Every row gives one point. Each copy is the shape, with its points in the same order, turned, moved and blurred by noise. Some copies are also mirrored. Which?
In the rows, zero is written as 128.

Shape (8 x 2):
[[171  97]
 [166  72]
 [172  71]
 [ 88 104]
 [ 99 160]
 [142 110]
 [111 143]
 [140 169]]
Copy 1 (8 x 2):
[[179 141]
 [198 132]
 [201 133]
 [135  70]
 [ 94  87]
 [157 122]
 [123 104]
 [ 95 147]]
Copy 1 is: only turned
Copy 2 (8 x 2):
[[195 100]
 [204 121]
 [207 113]
 [131 155]
 [ 98 108]
 [160 117]
 [118 113]
 [116  70]]
Copy 2 is: mirrored
Copy 3 (8 x 2):
[[143 166]
 [124 183]
 [128 189]
 [ 77 115]
 [119  74]
 [126 138]
 [119  92]
 [157  86]]
Copy 3 is: mirrored
Copy 4 (8 x 2):
[[ 92 178]
 [ 70 180]
 [ 67 189]
 [ 91  93]
 [142 103]
 [ 97 147]
 [126 117]
 [159 140]]
Copy 4 is: mirrored

Shape (7 x 2):
[[ 91 123]
 [172  81]
 [157 131]
 [ 84 135]
 [124 142]
 [163 105]
 [199  77]]
Copy 1 (7 x 2):
[[122 100]
 [183 169]
 [128 165]
 [109  96]
 [112 136]
 [156 165]
 [193 194]]
Copy 1 is: only turned
Copy 2 (7 x 2):
[[ 78 136]
 [142  70]
 [141 123]
 [ 78 149]
 [115 143]
 [145  93]
 [167  57]]
Copy 2 is: only turned
Copy 3 (7 x 2):
[[156 155]
 [161  64]
 [120 101]
 [149 168]
 [126 134]
 [144  82]
 [153  38]]
Copy 3 is: mirrored

Shape (8 x 3):
[[137 117 146]
 [ 77 130  75]
 [132 147  87]
 [133 169 174]
 [ 54  85  98]
 [123  55  89]
 [146 115 128]
 [132 158 146]]
Copy 1 (8 x 3):
[[105 120 145]
 [139 187  81]
 [170 147 116]
 [120 157 198]
 [ 88 177  50]
 [103 119  62]
 [129 119 121]
 [120 160 157]]
Copy 1 is: only turned
Copy 2 (8 x 3):
[[143 129 140]
 [ 82 107 218]
 [ 77 141 165]
 [171 183 154]
 [118  69 213]
 [ 99  59 139]
 [119 127 137]
 [141 164 159]]
Copy 2 is: only turned
Copy 3 (8 x 3):
[[143 136 152]
 [119  65  88]
 [ 96 117 125]
 [142 187 113]
 [169  47  98]
 [151  64 165]
 [142 130 157]
 [136 157 119]]
Copy 3 is: mirrored

Shape (9 x 4):
[[169 101 103  88]
 [115  96  70 121]
 [153 157 157 161]
 [118 134  87 144]
 [105  97 129  85]
 [124 106 109 138]
 [ 60  99 104 156]
 [218  90 142 166]
 [117 135  88  37]]
Copy 1 (9 x 4):
[[164  87  90 118]
 [106 112  69 129]
 [163 177 151 128]
 [115 154  86 113]
 [108  88 120  98]
 [120 127 106 132]
 [ 49 146 106 141]
 [208 125 128 194]
 [132  85  84  45]]
Copy 1 is: only turned
Copy 2 (9 x 4):
[[191  89 161 103]
 [175  83  94  87]
 [138 163 137 159]
 [157 123  89 102]
 [130  68 141  95]
 [157 103 105 123]
 [113  86  59 113]
 [210 117 154 195]
 [145  93 156  30]]
Copy 2 is: only turned
Copy 3 (9 x 4):
[[172 147 132  89]
 [116 126 110 104]
 [170 135 153 185]
 [122 123 112 135]
 [120 170 159  95]
 [130 122 141 125]
 [ 68 117 151 140]
 [217  79 175 128]
 [125 210 102  79]]
Copy 3 is: only turned

Shape (9 x 6):
[[150 143 171 136  86 131]
 [134  80  75 153 101 138]
 [141 164  94 144 131 177]
 [153 107 140  90 143 197]
 [110 161 175  87 120 135]
 [122 143 160 149 188  75]
 [ 95  61  79 100 160 140]
 [138 135 126 214 122 149]
 [126 175 198 180 156 196]]
Copy 1 (9 x 6):
[[165 128 138 105  64  91]
 [116 164 158 177 125 126]
 [158  79 145 158 113 142]
 [110  84 195 103  96 148]
 [149  86 136  70 104  78]
 [117 133  53  79 117 143]
 [ 69 136 167 127 175 138]
 [184 150 116 154 103 164]
 [216  85 133  70 101 172]]
Copy 1 is: mirrored
Copy 2 (9 x 6):
[[107 174 183 148 169 127]
 [167 147 150  79 122 159]
 [140 149 181 155  76 137]
 [173 148 123 196 133 144]
 [ 79 189 132 185 139 137]
 [ 67 122 120 129 129  63]
 [150 132  66 108 102 162]
 [118  99 208 115 125 127]
 [ 88  92 200 215 134 122]]
Copy 2 is: only turned

Shape (13 x 8):
[[153 124 193  65 124 137 113 156]
 [110 182 162 183 115 108 169  97]
 [ 97 167 134 128 110  93 132 128]
 [215 140 142 112 117 149 113 134]
 [ 99 103 135 183  93  81 132  87]
 [157 105 124  43  97 146 135  98]
 [ 51 158 135 171 117 144 115 103]
 [124 182  97 144  90 112  84  83]
 [141 140  44 103 109 167 125 193]
 [181 159 138  64 134 100 171 157]
 [153 104  75 162 180 125 193 161]
 [158 183 139  73 137 134  83 139]
 [177 130 127 136 120  72 112  27]]
Copy 1 (13 x 8):
[[108 112 125 155 205 185 110 125]
 [ 76 161 199 140 137  86 164 144]
 [132 129 176 135 166  82 145 131]
 [ 71  78  79 140 141 148 135 137]
 [125 140 209 133  92 120 166  86]
 [144 137  71 173 163 154 166  98]
 [128 189 178 115 129  77 101 102]
 [111 109 133 101 124  58 156  88]
 [168  69  72 168 112  79  82 153]
 [128  96 105 166 185 147 173 186]
 [152 127 126 154  58 138 124 214]
 [108  94  91 110 204 117 119 141]
 [ 96 117 124  87 115 136 229 106]]
Copy 1 is: only turned
Copy 2 (13 x 8):
[[141 146 126 176  56 181 135 164]
 [120  90 178 106 144 140 163 117]
 [103 112 168 133 128 156  97 112]
 [161 122  60 163 115 147 139 174]
 [ 56 135 166 134 183 142 148 115]
 [163 196 105 162 134 183 106 177]
 [ 87 113 168  59 127 164 124  85]
 [117  98 115 103 182 153  65 121]
 [151 173  82 126  99  84  56  91]
 [190 135 156 188  93 129 108 163]
 [127 170 139 115 110  27 143 153]
 [143 109 100 143  87 158  72 172]
 [120 108 135 139 213 157 121 205]]
Copy 2 is: mirrored
